Each row of a before or after table is a point. One or more steps were done to the points. Then noise was added and the rows were shuffled. The steps act on columns, c1 being the first. Name the steps. A step turns or swaps two columns, mirrors them in a line or flattens them onto one, adds a multiple of one to another, or multiplies or shifts one. Angles are multiples of 10 degrees, from the lower column toward the higher: turns from -170 to 170, lines from 10 to 170 but not 90. Use the fewest steps. Two steps may share a column if one is a turn and the other turns, adds or multiplies; they go together, in the order done. Otherwise the lowest column goes first.
In the rows, zero is written as 128.

Before (11 x 2):
[[100 108]
 [138  99]
 [119 109]
 [154  97]
 [153 137]
 [ 96 179]
 [140 150]
 [174 150]
 [130 176]
 [116 121]
 [116  95]]
After (11 x 2):
[[ 96  89]
 [170 184]
 [153 114]
 [129 175]
 [120  91]
 [141 106]
 [119 104]
 [152 157]
 [116 109]
 [ 94 155]
 [138 155]]
Steps: add 0.7 times c1 to c2

Before:
[[175 115  94  97  99 129]
 [ 87 159 128 142 123  86]
 [108 122 155 123 102 161]
 [132 142 161 163 129  70]
 [156  90  90 141 113 175]
 [163 120 164  94 112 109]
 [133 109 107 150 134 103]
 [166 135 165 157 157 109]
 [131  97 112 104 176 108]
 [153 104 141 101 103  60]
 [124 142  99 103 144 129]
 [122  74 192 139 134 107]
 [149 134 120 156  86  86]
 [161 115 138 159 159 144]]
After:
[[144 132  77 144 102 107]
 [187  92 104 134  99 132]
 [104 117 131 154  97 130]
 [101 136 147 108 123 112]
 [112 104 134 106  91  89]
 [ 76 115 102  88 143 153]
 [147 149 163 148  87 146]
 [152 138 107 157  75 148]
 [119 117  92 147 136  94]
 [141 124  80  77 116 147]
 [158 125 132 126 166 140]
 [ 82  96 122 140 175 126]
 [126 110  95  93  74 173]
 [109 131 118 149 103 186]]
Steps: turn c1 and c3 by -120 degrees; add 0.3 times c3 to c4; multiply c2 by 0.7; turn c5 and c6 by -110 degrees

Before:
[[134  68 130 117 139  95 134  93 106 109 159]
 [154 127 112 152 114 112 133  87 138 143 193]
 [117 125 102 167 108  88 141 126  85 125 143]
 [128 139  82 157 117 193 168 127 156 137 132]
 [133  87 124 113  52 120 137 139 129 148 139]
 [141 134  71 152 112 133 155  94 106 137 176]
 [119 137  92 116 117 127 165 129 169 110 198]
 [131 148 137  78 142 110 138  85 131  76 158]
 [148 133 111 146  93 104 181 113 108 122 155]]
After:
[[108  85 122  86 116 137 137 137 149 147  51]
 [ 94 140  90 145  59 140 165 124 142 109 114]
 [153 125 100 114 117  75 142 119  95 124 111]
 [158 134  76 128  78 108 155  84 119 138 111]
 [137 130 114 105  64  97 132  87 158 144 115]
 [115 142  82 184 123 136 171 121 141 138 118]
 [162 132 110 125 105 101 183 111 128 121  96]
 [142 147 143 168  96 165 137  87 123  73 146]
 [118  67 134 124  97 119 132  96 145 108 135]]
Steps: add -0.7 times c2 to c9; turn c1 and c9 by 50 degrees; turn c3 and c8 by 10 degrees; turn c4 and c6 by -60 degrees; add -1.5 times c10 to c4; turn c5 and c11 by 90 degrees

Before (14 x 18):
[[ 90 141  96 130 175 150  70 120 108 148 152  81 167 138 122 126 116 123]
 [113 147  99 115 172 131 107 110 118 202 185  91 130 159 140 124 168 121]
 [ 67 138 151 102 148 155 130 110 154 146 136 146 118 107 126 139 105 114]
 [146 173  86 114 146  73 152 136 191 105 127 120 135 112 112 138 157 154]
 [ 91 107 113  73 166 109 186 162 141 137 166 116 100 101 153 177 115 140]
 [129 169 108 134 146 121 144 113 135 164 137 143 155 124 106 137 105  96]
 [122 160 140 150 131 169 148 138 149 152 150 137 148 139  77 140 121 132]
 [149 117 165 106 147 106 118 142 123 139 109 173 172 110 135 129 122 105]
 [107 143 139 100  90  98 144 109 119 138  90 162 124 104 127 166 124 159]
 [ 93 146 130 128 172 179 137  95  72 119 102  82 152 160 122 109 112 107]
 [127 120 125 113 183 132 131 122 130 163 112 110 107 172 152 163  75 115]
 [141 158 120 123 135 126 142 120 160 188 141 151  99  70 125 105 117 151]
 [112 100 130 149 131 117 157 116 143 144 150 126 184 145 143 142 143 143]
 [120 162 141 143 121 124 143 163 171 159 115  96 190 154 191 124 116 151]]
After (14 x 18):
[[145 110 121  67 169 101 177 157 131 157 164 192 106 101 132 178 103 143]
 [105 168 113 126 153  72 181 134 191  95 129  54 150 112 137 142 186 152]
 [140 123 125 100 141 107  94 143 121 141 114 101 159 108 122 132 112 103]
 [186 139 128  98 145 149 117 108 147 140 135 137 105 106 117 139  77 117]
 [113 169 155 127 119 126 130 160 177 194 120  98 198 155 143 127 110 150]
 [127 146 134 127 173 179 128  90  76 121 101 162 138 156 130 109  96  98]
 [140 158 161 132 135 162 130 145 144 104 155  76 149 138  68 137 113 130]
 [116 147  93 132 177 135 133 111 101 181 185 137 122 161  85 124 203 124]
 [140 100 159 131 126 115 145 115 144 147 155 186 189 143 120 137 153 145]
 [128 142  84 170 182 148 117 118 105 133 152 168 167 137 111 123 108 119]
 [162 148 123  95  89 102 131 105 134 130  92  99 143 110 120 160 122 157]
 [138 163 125 133 148 119 149 114 129 132 142  59 142 118  90 137  80  99]
 [133 154 124 116 136 122 144 116 153 160 141  59 109  69  79 105 109 156]
 [113 113 123 115 183 135 138 125 132 165 112 150 107 168 116 163  29 115]]
Steps: turn c1 and c12 by -140 degrees; add -1.5 times c2 to c12; turn c3 and c7 by -50 degrees; turn c3 and c4 by -40 degrees; add -0.3 times c11 to c9; turn c10 and c15 by -50 degrees; add 0.5 times c18 to c13; multiply c17 by 2

Before:
[[121  88 166 118 146 153 130  80 152 108 102  81 101  76 104  89 144  77
  161 185 159 126 172 166 127 143 120  90 108 125 159  92]
 [153  84 156 133 117 123 154 153 153 101  91 150 165 149  93  98 122 149
  143 186  70 104 153 166 169 101 166 123 139  92 175 110]
 [161 110 116 126 143 101 136  97  96 111 144 165 107  72 152 147 144 126
  136 132 131 156 109 118 105  94 122 154 112 166 112 147]
 [116 152 108 147 102 172 118  91 127 162  88  96 109 155 145 113 131 152
  137 184  86 168 117 168 111 126 139 169 107 112 142 135]
 [158 147 100 153 104 139  80  93  86 159 129 154 138 144 148 117 103  75
  161 157 101 162  89 164 165  93 128  83 157 155 116 111]
 [118 104 101 100 167 105 118 135  92 172 103 138 123  98 103 131 104  94
  170 120  78  98 174  98 169 166 110 127 112 155 119  70]
 [100 156  86 142 114 163 139 103 113 104  78 140 128 139  95 134 175 111
  118 182 124 108 168 165 171 179 161 170 125 116 160 133]
 [161 111 114 102 132 162 147  96 135 130 126 118 138 139 151 136 115 109
  143 143 125 172  88 110 160 177 128 157 172 163 152 127]
 [151 140  93 142 117 137 143  97 131 157  98 125 123 124 166 139 167 100
   92 142 134 109  96 142 152  91 156  91 123  92 101 144]
 [141  95  90 164  95 152  96 142  94 137 141  85 109  94 105 112 173 159
  124 109 132 165 134 100 104 164 163 139 155 127 149 135]
 [107  73  82 127 139 164 117 146 123 120 130 122 170  84 133 114 110 161
  148 149 129 111 132 142 131 141  95  86  87 130 162  84]]
After, 11 rows:
[[166 110 115  77 135 102 147  93 135 146 128 119 138 135 148 134 115 112
  144 148 122 174  86 110 160 143 139 158 168 164 152 125]
 [123  89 171 108 149 123 129  78 147 159 104  81 100  77 104  95 146  83
  161 187 160 127 175 167 130 149 150  90 106 127 162  95]
 [152 142  96 168 119 102 144  99 129 111 101 123 126 129 163 133 166 119
   97 142 131 111  93 144 150 135 180  93 121  91  98 147]
 [156 148 100 170 108 103  75  98  88 113 129 157 140 146 152 109 100  80
  159 156 100 163  90 168 167 150 163  83 158 157 116 114]
 [107  74  81 114 140 105 118 147 121 157 125 123 164  88 134 115 115 135
  150 147 128 111 129 143 129 122  71  85  87 128 160  83]
 [118 150 106 141 101  69 119  91 126 131  88  97 111 155 145 101 135 158
  135 182  83 169 117 167 111 161 125 169 111 112 139 136]
 [138  96  95 112  96 103  94 144  99 134 140  88 109  96 108 110 175 175
  127 111 133 162 129 101 107 168 147 140 151 127 148 137]
 [162 114 114 155 143 158 133  98  97 121 144 167 110  70 153 152 145 124
  135 131 133 155 109 119 106 127 123 152 110 163 110 148]
 [ 98 158  84  89 113 117 142 102 110 169  76 135 130 141  93 136 176 128
  117 180 125 106 166 162 172 180 177 170 126 114 158 135]
 [121 103 101  77 167 117 118 132  96  80 102 135 120  97 100 120 106  89
  173 119  73  97 177  96 168 124 130 128 110 154 121  68]
 [156  89 150 154 117 150 155 157 155 149  91 153 169 153  92 109 120 168
  146 187  69 102 151 168 170 107 155 123 137  93 174 110]]
Steps: turn c4 and c26 by 60 degrees; add -0.5 times c8 to c26; add -0.3 times c10 to c16; turn c6 and c10 by 140 degrees; turn c18 and c27 by -30 degrees; multiply c27 by 1.3

Before (8 x 64):
[[145 123 107 129 122 129 143 108 112 100  95 141 106 129 133 156 133 160
  121 102 138 130 154 131 114 155 122 112 139 115 114 105 157 138 176 127
  132 109 132 157 103 121 111 104 122 107 179 101 133 161 112 106 131 110
  149 141 151 170 165 139 125 122 107 161]
 [136 158 108 105 144 141 155 115  86  97  92 116 102  86  95 141 130 131
  128  86 151 122 136 121 139 131 134 142 152 101 136 103 110  99 140  97
  164 116 119 179 151 109  80 140 102 135 158 136 148 153 171 100 164 112
  148 139 125 154 161 132 107 156 125 151]
 [ 72 149  98 116 157 150 151 128 105 131  94 117 114 101 140 165 155 136
  126 117 147 148  89 117 121 100 143 139 133 116 128 145 128 126 154 150
  157 132  96 157 126 130 115 137 121 143 165  88 157 140 158 133 147 108
  151 141 119 139 138 121 141 122 135 127]
 [ 67 130 114 122 104  90 107 166 103 122 103  82 155 131 154  96  83 155
  125 149 121 164 112 151 125  92 145 115  59 152 100 210 146  49  90 130
   70 171 128  66  87 164 175 112 179 123  26 160 134 105  37 188 174 191
  113 104 109  29 104 131 156 204  53 116]
 [136 131 122 103 144 116 122 114 121 141 132 121 112  92 127 125 136 127
  153 102 123 125 112 121 133 103 113 122 173 141 109  94 168 138 149 135
  143 120 136 114 131 113 139 104  89 125 146 128  97 143 144 119 137 111
  137 155 102 169 169 128 114 135 104 152]
 [144 141 102  99  84 154 126 127 103 149 134 126 121 106 115 129 126 101
  120 124 145 159 131 126 139 145 120 132 120 133 130 122 129 140 136 129
  136 134 116 132 134 146 112  95 103 115 164 142 134 129 124 134 102 104
  186 145 138 141 140 142 127 128  67 133]
 [145 170 112  90 112 155 139 118 111 128 134 123 136  99 135 134 166 170
  139 117 156 106 158  80 130 125 131 132 118 131 102 141 141 115 116 142
  149 122 118 144 137 119  86 104 115 124 201 129 147 122 139 127 107  98
  144 139 120 165 152 113  94 107 146 178]
 [ 74 103 105 108 126 116  66 154  73 113 121 157 162 182 163 115 107 113
  110 160 145 133  92 128 126 124 172 110  35 151 140 226 147  71  84 105
   84 195 148  66 107 148 177 141 183 123   9 151 141 111  91 173 128 211
  106 103 134  69  84 142 153 218  91 136]]
After (8 x 64):
[[ 81 130 121 107 143 114 120 127 119 138 135 123 113  96 125 131 133 125
   85 102 122 125 113 120 129 102 114 135 173 145 110 161 169 137 146 135
  156 118 133 116 133 114 138 108  92 128 146 131  97 139 145 122 139 106
  134 153 101 168 167 125 115 136 107 154]
 [127 146 102  98  80 157 122 128 101 149 135 122 123 110 116 126 129 106
  154 122 145 158 127 126 139 144 122 137 117 135 128 134 126 137 141 128
  166 137 118 135 131 150 109  95 104 114 166 143 136 127 122 132 102 105
  189 146 131 140 139 142 125 126  68 131]
 [173 147  99 114 161 148 150 120 103 130  91 116 114 100 140 169 152 136
   97 118 147 145  87 116 123  97 142 129 134 117 132 112 130 127 152 154
  155 133  95 160 125 128 109 134 118 139 171  90 158 141 156 131 146 108
  151 142 122 141 134 123 145 118 137 123]
 [ 95 170 109  89 112 158 140 141 110 130 131 120 134 100 133 135 162 173
  116 117 158 106 159  79 128 126 138 125 115 129 103 113 141 113 116 143
  139 123 116 144 140 122  86 106 117 127 202 133 146 118 140 130 111  98
  146 141 117 163 152 111  94 103 146 179]
 [178 131 114 120 106  91 103 147 105 121 100  81 150 129 155  93  88 158
   94 151 118 167 113 152 123  97 148  87  58 152  98  57 146  51  92 129
  108 172 132  65  87 160 178 112 182 125  29 161 135 104  36 190 173 193
  110 103 112  30 101 125 151 207  56 116]
 [200 103 105 108 126 119  64 135  72 113 122 155 159 183 164 113 108 113
  127 159 145 135  90 126 126 125 175  76  33 152 142  44 150  70  87 106
   99 195 145  65 111 149 174 141 185 116   8 151 141 113  90 172 126 210
  107 101 135  67  81 141 153 219  94 133]
 [126 126 107 131 119 132 142 112 113  98  94 145 107 128 134 152 133 159
  153 105 137 135 154 129 114 154 124 120 141 112 113 157 161 139 177 129
  147 111 132 158 102 123 112 103 121 112 181 106 136 159 113 107 130 110
  151 142 155 173 168 139 127 125 106 162]
 [122 157 110 105 147 143 157 130  81  99  93 117 102  84  92 144 132 133
  134  91 149 126 137 118 138 134 132 151 153 102 134 145 109  98 139  95
  165 116 119 182 149 109  79 139 103 137 159 134 148 156 167  99 165 112
  146 141 126 153 162 133 108 154 125 148]]
Steps: multiply c19 by 2.5; turn c1 and c19 by 140 degrees; add -0.7 times c61 to c8; mirror c28 and c32 in the line at 170 degrees; add -0.5 times c63 to c37

Before:
[[118 143 129 127 139 132 181 159 113 140 125  90 139 116 126 140 127 110
  149 121 119 164 127 147 127 124 130  87 135 165 154 145 114 104 138 120
  160 148 163 109 158 162 126 171 107 121 163 150  82 106 142 114  85 117
  151 107 144 115 134 144 168 130 107  84]
 [133  98 124 135 145 154 145 153 122 160 135 119 134 138 140 113 166 136
  141 117 132 140 125 142 112 103 135 125 151 158 153 104 106 107 122  91
  176 141 109 168 141 151  88 134  74 116 166 136 102 124 171 109  89 128
  133 121 137 101 180 160 141 143 113 102]
 [170 152 110 164 125 166  97 125 144  90  98 163  98 124 131 115 107 157
  122 142  87  99  61  78 143  69 121 139 146 101 134 170 140 155 157 113
  119  75  82 108 103 151 167  97 150 164 111 162 143 160 100 132 168 151
  126 156  78 140  75  98 137 170 167 170]
 [170 181 188 146 152 117  93 114 146  94 114 177  83  78 180 130 171 142
  147 148 136 138  48 126  91 127  99 121  78 110 105 149 167 137 188 157
  167  71 188 146 178 114 150  68 168 166 113 109 113 105 123 176 117 171
  175 138 149 173 180  96  73 139 119 149]
 [153 104 117 153 147 151 121 156 148 149  98 142 147 130 121 143 108 172
  185 122 102 157 120 121 152  90 166 177 116 120 160 154  96 108 124 159
  119  85  80  94 123 133 153 168  91 159  94 183 149 135 134 100 160 200
  113 141 132 105 130 159 140 118 133 126]
 [164 157 179  85 146 119  79  98 153 103 114 193  59  80 155 110 154 165
  153 145 148 130  62 128 109 153 106  87  67 129 109 198 149 176 184 141
  155  80 146 180 193  74 161  94 159 134 120  91 136  99  91 151 149 179
  176 109 138 181 145  99 104 172 134 155]
 [114  99 139 122 118 113 137 160 102 147 118 117 127 137 130 100 154 141
  203 109 126 149 111 120 147 120 146 131 136 147 152 146  95  81 102 153
  129 148 106  97 134 143 101 160  85 165 147 157 129 139 185 112  88 121
  116 130 125 108 136 114 147 114 125 110]
 [ 80  87 158 141 163 144 156 164 120 145 112 123 146 147 135 129 166 176
  182 117 132 176  90 135 116 111 125 123 128 144 167 148 138 107 133 148
  155 103 136 130 114 172  96 147  96 124 140 145 126 101 123 112  86 119
  135 136 127 113 121 144 134 127 115 133]
 [ 96 114 125 112 127 137 154 140  96 135 115 165 149 129 117 135 134 122
  160 118 122 140 123 141 151 110 146 127 150 144 149 115 136  93 151 127
  122 121 134 139 117 172  77 144 107 109 148 148 133 131 152 100  87 142
  113 124 161 126 135 132 148  96 122  77]
 [135 115 134 141 181 129 121 167 126 119 116 176 116 128 111 101 111 166
  169 125  89 174 135 113 115  80 180 156 152 104 163 165 130 110 121 162
  164 106  92 135 100 156 153 176  88 170 122 155 140 154 115 127 115 161
  101 185 113 116 122 103 131 102 159 129]
 [182 124 109 160 102 187  77 131 185 108  82 138 115 130 145  95 112 161
  121 161 114 109 126  84 144 113 112 124 123  89 128 169 141 152 179 123
   95  76 110  91 106 111 164 117 142 126 145 135 138 169  89 114 123 135
  159 178  89 133 118  92 144 113 179 151]
 [ 94 123 146 123 105 134 153 132 149 136 117 130 115 102 107 135 118  81
  144 121 145 116  94 173 141 154  77  95 112 165  82 121 137  93 114  86
  160 122 141 123 155 127 110 145  96  99 170  87  86 117 142 122  85 105
  150 133 138  96 159 169 129 141  65 114]
 [151 186 190 108 130  92  87 108 134 128 118 151  64 103 151 126 141 136
  110 123 151 130  89 149 117 109  68  94  48 136  88 127 120 128 158 122
  142  78 180 139 188 120 155 113 148  75 147  87  95 118 125 113 151 139
  168 112 145 150 151 109  80 161 116 173]]
After, 13 rows:
[[151 188 189 108 166  92  86 106 134 129 119 151  66 104 135 126 140 127
  109 124 151 131  91 157 118 108  69  96  48 135  88 126 119 124 161 125
  144  80 179 138 248 121 156 113  99  76 145  90  93 118 116 115 129 139
  126 115 115 151 149 109  79 160 117 172]
 [ 96 123 149 124 150 132 151 133 150 134 118 130 114 102  85 139 118  68
  147 121 145 117  94 150 142 154  74  97 113 166  81 124 138  94 114  87
  162 120 140 124 215 127 111 145 182  99 169  89  86 117 112 122 117 104
  153 135 132  97 159 168 127 139  65 118]
 [183 125 109 160 160 186  77 132 183 106  80 136 116 131 170  93 114 153
  122 160 112 106 127 108 144 112 112 123 124  92 128 167 140 152 179 122
   95  76 110  91 166 110 164 117 121 125 144 134 138 168 181 115 115 136
  156 178 125 130 119  91 142 112 178 147]
 [133  99 123 133 135 153 145 153 123 160 134 120 133 137 126 114 169 123
  143 119 133 141 125 146 111  99 135 127 151 160 153 104 105 109 123  90
  176 139 110 169 202 150  90 135 196 116 168 136 104 126  95 111 132 129
  111 121 154 102 181 160 140 144 114 103]
 [ 96 113 125 112 114 136 155 139  95 137 114 164 150 128 113 135 133 111
  161 119 121 140 126 132 149 109 144 126 151 143 149 117 136  95 152 128
  122 118 134 138 175 174  77 142 170 110 148 149 134 130  88  98 110 141
  131 124 125 125 136 133 149  95 123  79]
 [161 156 180  86 179 116  79  98 151 104 113 192  58  79 150 109 153 158
  153 144 146 134  64 145 107 153 106  89  66 130 110 200 147 177 183 140
  159  82 149 180 253  75 163  94  90 135 120  90 135  98 144 152 124 181
  110 110  94 180 143  99 103 171 136 155]
 [ 82  88 158 142 136 145 158 165 120 145 111 122 145 146 130 128 167 166
  180 116 135 177  90 137 114 113 124 119 128 143 168 148 142 107 133 146
  154 105 134 132 172 173  97 145 177 124 141 144 126 100 131 110 112 120
   94 135 123 114 121 148 135 126 115 132]
 [117 144 130 127 150 131 182 159 113 138 122  91 142 115 112 139 128 101
  149 121 117 166 124 142 128 121 131  87 134 165 153 146 114 102 137 121
  157 149 163 109 219 163 126 171 171 122 165 148  80 104 109 113 109 116
  116 106 126 115 136 142 168 131 108  84]
 [114  96 136 124 116 110 138 159 103 148 120 115 127 137 136 102 154 133
  206 110 126 148 111 126 147 122 145 130 135 148 151 144  94  81 104 153
  127 149 105  97 193 143 102 158 188 165 146 156 129 141  92 112 125 120
  137 128 173 108 138 112 148 116 121 111]
 [173 152 107 163 126 165  93 124 142  90  97 165  99 126 163 115 106 145
  122 142  87  98  62  91 144  67 123 139 146 101 137 170 142 156 156 114
  119  75  82 109 164 152 171  99  86 164 114 160 143 161 188 132 143 148
  130 157 138 141  72  99 138 168 168 169]
 [155 103 116 155 114 153 122 157 150 149  99 143 147 129 127 144 109 161
  184 121 102 156 119 119 151  92 164 175 115 120 159 155  93 108 122 157
  116  85  77  94 184 133 152 164 136 159  93 183 148 135 123 102 175 200
  109 142 132 103 129 157 139 118 133 129]
 [172 182 187 149 175 114  95 116 143  93 114 178  84  79 170 130 171 133
  146 147 137 138  50 159  89 124  99 121  77 108 103 147 167 137 189 159
  166  71 186 147 238 114 151  67 104 165 113 108 114 104 114 177  93 172
  104 137 111 172 180  97  72 140 117 147]
 [136 112 134 141 100 126 122 168 127 117 117 176 114 128 123 100 109 157
  171 127  90 173 136 108 117  82 182 158 153 107 162 164 128 108 120 165
  164 103  93 133 160 156 154 174 167 170 122 156 139 155 146 127 144 159
   75 184 127 115 122 104 133 103 160 126]]
Steps: turn c5 and c55 by -90 degrees; turn c15 and c24 by 40 degrees; shift c18 by -10; shift c41 by 60; mirror c45 and c53 in the line at 110 degrees; turn c51 and c57 by 130 degrees
